Rows are points. Each copy is the shape, with its points in the same order, stretched, turned, moved and blurred by noise. Say if it was mirrored as well.
In the rows, 128 means zero.

Shape (8 x 2):
[[167 140]
 [100  95]
 [135  87]
 [108 182]
 [189 128]
 [116 179]
 [172 111]
 [101 139]]
Copy 1:
[[148 126]
 [ 88 109]
 [114  98]
 [116 173]
 [162 115]
 [121 168]
 [146 109]
 [ 99 144]]
Copy 1 is: only turned
Copy 2 (8 x 2):
[[143 174]
 [127  87]
 [170 114]
 [ 59 153]
 [168 192]
 [ 64 154]
 [170 163]
 [ 90 116]]
Copy 2 is: only turned
Copy 3 (8 x 2):
[[122 108]
 [163 169]
 [173 136]
 [ 84 167]
 [135  94]
 [ 91 167]
 [150 108]
 [128 175]]
Copy 3 is: mirrored
Copy 4:
[[181 113]
 [ 91 164]
 [124 163]
 [116  84]
 [202 127]
 [121  81]
 [171 133]
 [ 99 116]]
Copy 4 is: mirrored

Shape, 10 rows:
[[116 158 188 132]
 [127 152 179  92]
 [147 150 150 112]
 [143  84 137 162]
 [142 172  74 146]
 [ 87 109 171 106]
 [129 130 120 118]
 [ 85 138  64  75]
 [176 130 149 141]
 [ 69  83 184 167]]
Copy 1, 10 rows:
[[188 123 119 172]
 [195 128 118 127]
 [165 137 138 133]
 [109  64 160 160]
 [101 171 128 118]
 [154  76  94 133]
 [130 115 124 113]
 [ 98 140  70  35]
 [150 115 170 151]
 [128  39 105 196]]
Copy 1 is: mirrored
Copy 2:
[[120 110 143 157]
 [134 105 162 134]
 [149 133 156 123]
 [152 137  87 117]
 [115 184 142  97]
 [119  85 123 112]
 [130 135 129 102]
 [ 95 129 137  45]
 [168 157 139 137]
 [107  90  69 141]]
Copy 2 is: only turned
Copy 3, 10 rows:
[[165 178 131 108]
 [168 159  97  88]
 [160 144  94 125]
 [ 90 148 142 168]
 [181  73 117 184]
 [133 155 147  81]
 [142 112 120 134]
 [164  38 128 104]
 [131 157  91 167]
 [103 180 200 112]]
Copy 3 is: mirrored
Copy 4:
[[164 149 136 158]
 [155 155 149 120]
 [128 155 124 133]
 [113  82  99 154]
 [112 173  48 148]
 [176 106 125 113]
 [131 136  93 125]
 [154 148  52  71]
 [ 98 135 120 158]
 [187  62 110 160]]
Copy 4 is: mirrored

Shape:
[[166 193 181  45 128 156  42 130]
 [ 65 144 104  87 150 143  66  49]
 [ 96 102 127 132 131 159  79 146]
 [160 145 117 122 174 139 126 182]
 [118 161  86 134  88 143 174 146]
 [113 102 126 115 154 157 129  97]
 [120 103  91 164 154 205  98 140]
 [112 103 118 151 118  64 115  95]
 [119 139 164 105 119  82  93 170]
 [101 112 168 133 160 121 125 104]
 [153 161 133  92 127 138 121 129]
 [152 193 102 165 135 146 174 146]]
Copy 1:
[[ 71 175  99  48 139  48 105  82]
 [ 70  78 151  90  97  95 131 142]
 [100  92 119 104 132 134  99  93]
 [146 126 116  93 187 123 152  74]
 [155 137  93 128 100 150 162 113]
 [135 102 166 107 117 122 114 122]
 [148  86 116  84 153 167 100 139]
 [ 91 124 159 185 145 119 139 121]
 [ 72 143 124 149 154  96 137  50]
 [104 122 182 122 132 135 121  97]
 [127 152 123  96 128  95 132  95]
 [150 153 106  91 147 159 189 125]]
Copy 1 is: mirrored
Copy 2, 12 rows:
[[ 64 117 139  64  64 124  58  85]
 [167 121  75 103  69  67 146  48]
 [113  94  67 104 103 119 161 113]
 [111 112 123  76 162 152  81 136]
 [158 177  79 131 119 134  73 152]
 [171 111 116 106 102 134 156 112]
 [160  91  65  61 120 110 163 155]
 [139 124 127 204 132  88 125 100]
 [ 61 130 119 150 127 146 106  93]
 [151 141 146 120 114 130 177  92]
 [129 134 134 107 105 137  66 119]
 [155 187 125  89 150 118  64 167]]
Copy 2 is: mirrored
Copy 3:
[[183  81 155  47  66 224 122 135]
 [ 84 140 154  60 159 178 148  76]
 [ 93 118 106 139 116 179 160 143]
 [174 128 157 133 114 153 153 173]
 [129 223 108 105 104 100 129 135]
 [118 135 146 149 139 141 143  88]
 [116 145  95 184 163 190 171 136]
 [115 120 102  88 145  71 101 134]
 [120  83 145  76  76 138 118 180]
 [112 118 171 145 140 140 111 122]
 [172 138 141  91 101 144 127 124]
 [186 213 136 128 152 134 105 163]]
Copy 3 is: only turned

Shape, 15 rows:
[[229 119 125 140 111 142 100  88 217 161  83]
 [114 103 120 133 173 111  95 136 123 174 126]
 [150 107 141 123 172 162 127 141 220 130 112]
 [120 115 121  42 155 202 204  58  82 160 124]
 [104 115 140 135 109  93 108 140  92 158 133]
 [107 158 160 146 180 103 191 150 194 156 144]
 [163 110 171 102 140 163 119  64 107 159 145]
 [102 125 122 163 124 143  95 126  89 138 122]
 [108 112 186 145 132 105 130 151  84 145 107]
 [115 105 122  98 149 113 102 131 129  94 132]
 [102 113 123 129 219 101 149 148 104  99 119]
 [109 188 147 110 128 120 107 126  90 133 110]
 [ 97 157 163 147 148 100 149 100 222 155  83]
 [139 106 147 139 120 105 123 140  82 114 139]
 [117 146 148  90 159 132 143 144 108 155 100]]
Copy 1:
[[168  92 190 154  74 161 142  24 191 222 117]
 [132 118 170  99 132 146 112 108  70 132 192]
 [151  81 201 148 115 181 156  48 120 121  90]
 [ 59  45  78 171 162 217 123 166 130 137 130]
 [144 139 133 105 120 101 126 163  84 144 194]
 [147  94 178 107 168 202 249 101  95  66 148]
 [114 124 152 192 141 162 123 135 111 187 141]
 [133 154 100 133  94 126 100 134  76 139 170]
 [149 127 118 113 135 101 153 163  45 146 148]
 [116 124 160 126 145 102  97 108 119  99 145]
 [122 121 121  93 203 146 133 108  58  57 148]
 [ 68 148 109  95 119 108 137 153 104 141 154]
 [130  56 176 136 115 140 248  51 112 123 159]
 [154 158 124 122 147 105 112 158  97 133 146]
 [ 88  98 135  87 142 147 149 147  83 129 143]]
Copy 1 is: mirrored
Copy 2:
[[112 141 176 212  94  70  92 142  98 155 102]
 [135 153 105 152 183 116 143 132 140 143 123]
 [172 124 166 150 156 102  92 137 149 123  75]
 [176  95 132 100 124 181 120  22 186  54 159]
 [121 135 116 112 163 116 164 151 115 167 146]
 [151 150 139  94 165 111  75 164 201 143 128]
 [167 149 147 144 108 155 151 105 134 104 148]
 [109 116 136 138 160 156 174 160 113 145 121]
 [113 171 141  87 182 126 172 143 126 144 132]
 [146 124 101 124 150 109 158 139 121 113 105]
 [120 139  96 108 197 105 152 144 174  78 115]
 [104 158  92  88 132 143 153 139 128 147 115]
 [132 143 165 119 130  85 116 148 194 189  94]
 [113 140 127 108 159 113 166 162 107 118 148]
 [131 153 106  84 163 136 113  95 153 122 121]]
Copy 2 is: mirrored
Copy 3, 15 rows:
[[120 140 207 140 138 121  88 131 126 178  52]
 [141 102  95 102 173 104 134 111 116 165 130]
 [ 71 148 183  69 142 100 144 144 127 176 117]
 [111 110 108 159 146 202 132  26  89  68 181]
 [157  90  63 139 126 113 139 131 128 135 123]
 [107 165 143 118 120  75 233 116 104 170 145]
 [126  78 139 155 143 117 116  58 154  95 114]
 [148  95 116 136 136 109  95 149 133 120 164]
 [133  93  91 134 154  94 169 158 113 106 127]
 [112 144  90  93 129  98 112 111 144 111 138]
 [141 168 105  85 178  86 172 111  94 104 182]
 [115 131  94 186 136 101 114 125 132 106 158]
 [ 87 144 147 131 102  43 170 129  63 160 110]
 [158 114  99 127 140 112 140 136 156 101 131]
 [101 129  93 147 168 130 156 117 108 119 148]]
Copy 3 is: mirrored

Shape, 17 rows:
[[182 160 124 111 151 132 139  79 133 154 106 149]
 [147 136 119 143 172  88  90 134 120  85 135 113]
 [123 160 146 116 127 127 129  77 136 133 116 115]
 [ 88  83 131 157 164 119  86 156 113 135 173 112]
 [141 141 119 122 114 128 132 118 145 135 118 164]
 [101 102 120 131 152  89 116 155 129 107 126  98]
 [142 171 135 135 154 135 138 122 117 106  85 135]
 [134 144 136 115 141 142 109  87 121 112 108 156]
 [108 104 171 133 111 114 162  88 138 124 146 185]
 [ 93  88 141 132 123 105 166 112 108 152 147 167]
 [116 157  97 133 156  94  82 112 112 120 109 132]
 [ 96 107 121 132 186 111  90 166 128 119 129 129]
 [102 109 104 170 142 128 106 146  73 141 173 110]
 [ 92 100 201 124 111  87 129 147 105 175 176 183]
 [139 169 116 125 120 139 133 107 143 123 131 145]
 [117  81 162  96  94 122 138 130  93 148 153 169]
 [160 123 136 154  93 142 134  94 129 154  89 156]]
Copy 1:
[[155 113 113 153  97 109  75 177 147 164  94  94]
 [157 132  78 102 199 136 114 143 133 118 116 108]
 [138 108  92  99  99 136 110 142 103 158 109  89]
 [121 123  83 109 173 147 131 123  78  97 139 186]
 [140 142 120 153 119 128 140 136 140 152 119 113]
 [107 144 105  97 173 122 125 112 102  97 129 117]
 [147 141 115 105 132 142  98 153 172 127  82  78]
 [131 112  78 108 120 141 116 169 148 141 110  94]
 [114 114 102 170  90 178 120 128 130 129 201 121]
 [102 147 121 153  94 154 102 142 111 113 197 146]
 [133 165  57  86 163 120 129 166 126 144 104 107]
 [ 93 146  75 111 188 136 114 127 124 105 112 145]
 [160 156 122  92 154 137 134 160  77 102 134 187]
 [104 125 101 152  97 177 113 101 119 153 249 203]
 [155 129 125 134 124 145 139 140 123 164  99 105]
 [100 113 140 137  88 136 123 156 122 134 219 163]
 [160 132 107 154  66 104 136 145 156 114 120 112]]
Copy 1 is: mirrored
Copy 2:
[[ 94 128 142  95 102 157 137  82  69 112 145 175]
 [111 140 108 131 144 155 163  88 165 168 168 128]
 [121 145 137  92 130 178 152 128  82 130 104 135]
 [163 128  72 176 148 108 125  63 139 179 105 107]
 [127  98 124 117 118 153 114 122 116 108 137 161]
 [111 116 100 151 161 123 137 124 148 183 120 123]
 [ 85 145 128  75 100 145 131 121 127 108 139 119]
 [125 137 111  81 108 184 141  96 121 114 106 166]
 [173  85  54  75 141 130  96 119  93 126 108 158]
 [148  66  81  97 151 112  78  92  89 163  80 129]
 [102 132 126 118 134 214 137 101 139 159 137 129]
 [118 136  86 153 141 131 100  94 157 168 127 128]
 [147 121 131 151 131 118 141  59 130 169  99  75]
 [166  50  62 105 205 125  58  60 101 104  88 125]
 [138 139 145 108 112 161 123 132 105 108 136 147]
 [152  54  99 110 170 111 105  66 114 115  54 163]
 [121  77  98  99  98 142 158  99 103  86 138 147]]
Copy 2 is: only turned
Copy 3:
[[141 105  94  81 108 118  93 172 154 141 121 101]
 [109 114 103 105 133 112  88 122 136 107 148 102]
 [147 125 116  85 126 103 118 177 110 123 128 115]
 [ 33 145 151 127 123 163  88 136 153 128 187 125]
 [157 116 122 127 119 153 120 138 139 128 118 130]
 [111 143 139 111 138 104 128 105 146 113 162 136]
 [156 104 129 105 135  81  96 123 123 144 116 115]
 [133  98 122 121 108 120 103 165 131 123 141 109]
 [133 140  98 182 136 127 148 196 150 128 163 172]
 [103 171 115 168 140 124 147 165 173 152 177 153]
 [127 119 121  85 154 125  93 131 121 130 158  67]
 [ 81 118 163 104 136 135  87 105 159 135 193 126]
 [ 57 183 132 138 125 162  92 125 139 158 146  84]
 [ 56 126 117 155 161 156 155 172 156 172 199 186]
 [176 139 117 114 119 150 103 139 116 129 108 113]
 [ 83 126 105 179 105 145 170 151 162 149 160 169]
 [128  88 128 135 125 140 127 167 158 133  88 109]]
Copy 3 is: mirrored
